Each row is a point. The last column is the point's height on a tilted bowl or saddle (a function of degree 2), plus a little noise. Along how many of its main directions does it bend up, bend down or stay straight?

Points (11 x 3)
[[ 2.17 -2.90  1.88]
 [ 0.19 -0.23 -0.29]
 [-2.73 -0.48  0.72]
 [ 0.53  2.59  1.52]
 [-0.04  1.07  0.12]
 [-3.17 -0.34  1.24]
 [ 0.60 -0.29 -0.20]
 [-0.60  5.05  5.24]
 [ 0.84  0.45  0.13]
 [-0.76  2.96  1.74]
 [ 0.35 -1.19 -0.23]]
Directions: 2 up, 0 down, 0 straight

Points (18 x 4)
[[ 0.39 -0.57  0.31 -1.62]
 [ 3.28  0.42  1.59  0.20]
 [ 1.86 -0.28 -0.50 -0.86]
 [-0.50 -3.87 -1.71  1.60]
 [-2.28  0.73 -0.86  0.07]
 [ 0.27  2.28 -0.90 -0.14]
 [ 1.52  3.13  1.36  1.36]
 [-1.39 -1.72 -0.35 -0.71]
 [-1.66  4.86 -1.55  3.97]
 [ 1.75 -0.92 -1.97  0.26]
 [-1.25  3.22  1.91  2.77]
 [ 0.18 -1.85 -1.16 -0.73]
 [ 1.06 -3.28 -2.33  1.98]
 [ 0.63  5.25 -2.64  4.72]
 [-0.27 -0.54 -0.44 -1.44]
 [-1.34  0.75 -1.13 -0.70]
 [ 0.77 -0.72 -0.25 -1.47]
 [ 0.33  1.52 -2.31  0.09]]
Directions: 3 up, 0 down, 0 straight

Points (18 x 4)
[[-1.47 -2.62 -0.79  2.14]
 [ 1.73 -3.19  1.57  2.31]
 [-3.51 -3.57  0.30  2.94]
 [-0.82  0.88  0.04  0.74]
 [ 0.77  0.64 -1.31  1.31]
 [-1.16 -2.23  1.45  1.46]
 [ 2.56 -2.29 -4.81  4.88]
 [ 1.67  0.30  1.89  0.96]
 [ 1.61 -0.35  0.32  1.29]
 [-0.33  0.78  0.83  0.61]
 [ 0.13 -1.20 -1.05  1.61]
 [-2.82  3.80  1.21  1.10]
 [ 2.22 -0.47  1.11  1.40]
 [ 1.54 -0.10  3.15  1.03]
 [-1.52 -1.72  0.11  1.48]
 [-0.42 -0.26  0.30  0.90]
 [ 0.25  0.17  1.56  0.69]
 [-1.34  4.70 -2.01  1.78]]
Directions: 3 up, 0 down, 0 straight

Points (18 x 4)
[[ 0.99  5.03 -1.24 -3.75]
 [-1.45 -1.06 -1.81 -0.66]
 [ 0.33  1.23 -3.43 -1.82]
 [-0.70 -1.01  0.59 -1.13]
 [-0.91 -2.75 -1.90 -1.16]
 [ 1.48  1.13 -1.06 -1.17]
 [ 1.96  3.24 -2.66 -3.41]
 [ 0.00  1.57  3.15 -1.18]
 [ 0.44  1.42 -0.66 -0.82]
 [ 2.26  1.25  0.52 -1.06]
 [ 1.76  1.22  1.01 -0.77]
 [ 4.42 -0.53 -1.54 -4.13]
 [ 1.38  0.54 -0.10 -0.88]
 [ 3.18  1.90  1.25 -1.29]
 [ 3.04  1.01  0.44 -1.52]
 [ 1.70  2.23  1.52 -0.73]
 [-0.45  2.16  0.30 -1.03]
 [-0.89  2.42 -1.62 -1.66]]
Directions: 0 up, 2 down, 1 straight

Points (23 x 5)
[[ 1.05  1.13 -0.89 -1.21 -0.01]
 [-0.45  3.15 -3.10 -2.71  2.12]
 [-0.99  1.72 -1.32 -5.89  3.58]
 [ 0.15  2.57 -0.03 -0.62  0.78]
 [ 2.39 -0.68  0.01 -1.92  0.51]
 [ 0.42 -1.30  1.87  1.14  1.81]
 [ 2.01  1.14  1.53  0.93  2.24]
 [ 1.62  1.31  2.61 -0.14  2.70]
 [ 1.94 -1.59  1.64  0.04  1.86]
 [ 1.80  0.01 -0.22  0.81  0.58]
 [-1.05  0.09  2.10 -0.64  1.10]
 [ 0.87  2.63 -1.31  1.14  1.45]
 [-3.09 -0.55 -2.23  2.13  1.73]
 [-1.88 -1.15  3.24 -0.51  2.36]
 [-0.85 -2.12 -3.07 -1.51  0.43]
 [ 1.92 -2.74 -0.38 -0.35  0.79]
 [ 2.35 -0.23 -0.17 -3.41  0.98]
 [ 0.25  3.21 -0.11 -2.41  1.77]
 [ 4.30  0.59  2.61 -2.82  4.43]
 [ 2.80 -0.30  1.45 -0.84  1.59]
 [-1.89  1.19  0.90  1.80  1.50]
 [-3.86 -1.89 -1.33 -1.17  1.35]
 [-2.39  0.23  0.82  0.46  0.59]]
Directions: 4 up, 0 down, 0 straight

Points (24 x 5)
[[ 2.34  1.14  0.10 -0.59  2.52]
 [-1.02  1.07  1.02  3.30  1.55]
 [ 0.72  1.95  2.41  1.70  2.42]
 [-3.00  0.95 -0.26 -2.67  0.43]
 [ 1.44  3.19 -1.03  0.88 -0.39]
 [-2.95  0.94 -0.62 -1.32 -0.15]
 [ 0.93 -1.71  0.79  0.55  0.79]
 [-0.75 -0.98  0.94  0.04 -0.37]
 [ 0.20  3.49  2.13  0.69  1.79]
 [-0.15 -0.02 -1.27  2.71  1.54]
 [ 2.24  2.06 -0.04  0.41  1.96]
 [ 1.76 -0.69  2.57 -0.19  1.65]
 [ 2.78  1.64 -3.54  2.33  0.86]
 [-1.63  2.49  0.68  0.88  0.01]
 [-0.48  0.14 -2.66 -0.44  0.35]
 [-5.10 -1.40  2.59 -1.58 -2.74]
 [-1.17 -1.15  0.39  3.80  1.72]
 [-0.23 -1.03  2.86 -2.03 -0.84]
 [-0.07 -1.14  1.35 -2.65  0.09]
 [ 1.43  0.51 -1.77 -0.41  1.32]
 [-1.62 -0.54 -2.46 -3.86  1.81]
 [-0.71 -0.02 -1.13 -1.09  0.32]
 [ 3.29 -3.23 -1.50  2.80  6.28]
 [ 1.11 -4.08 -0.20 -1.25  0.07]]
Directions: 3 up, 1 down, 0 straight
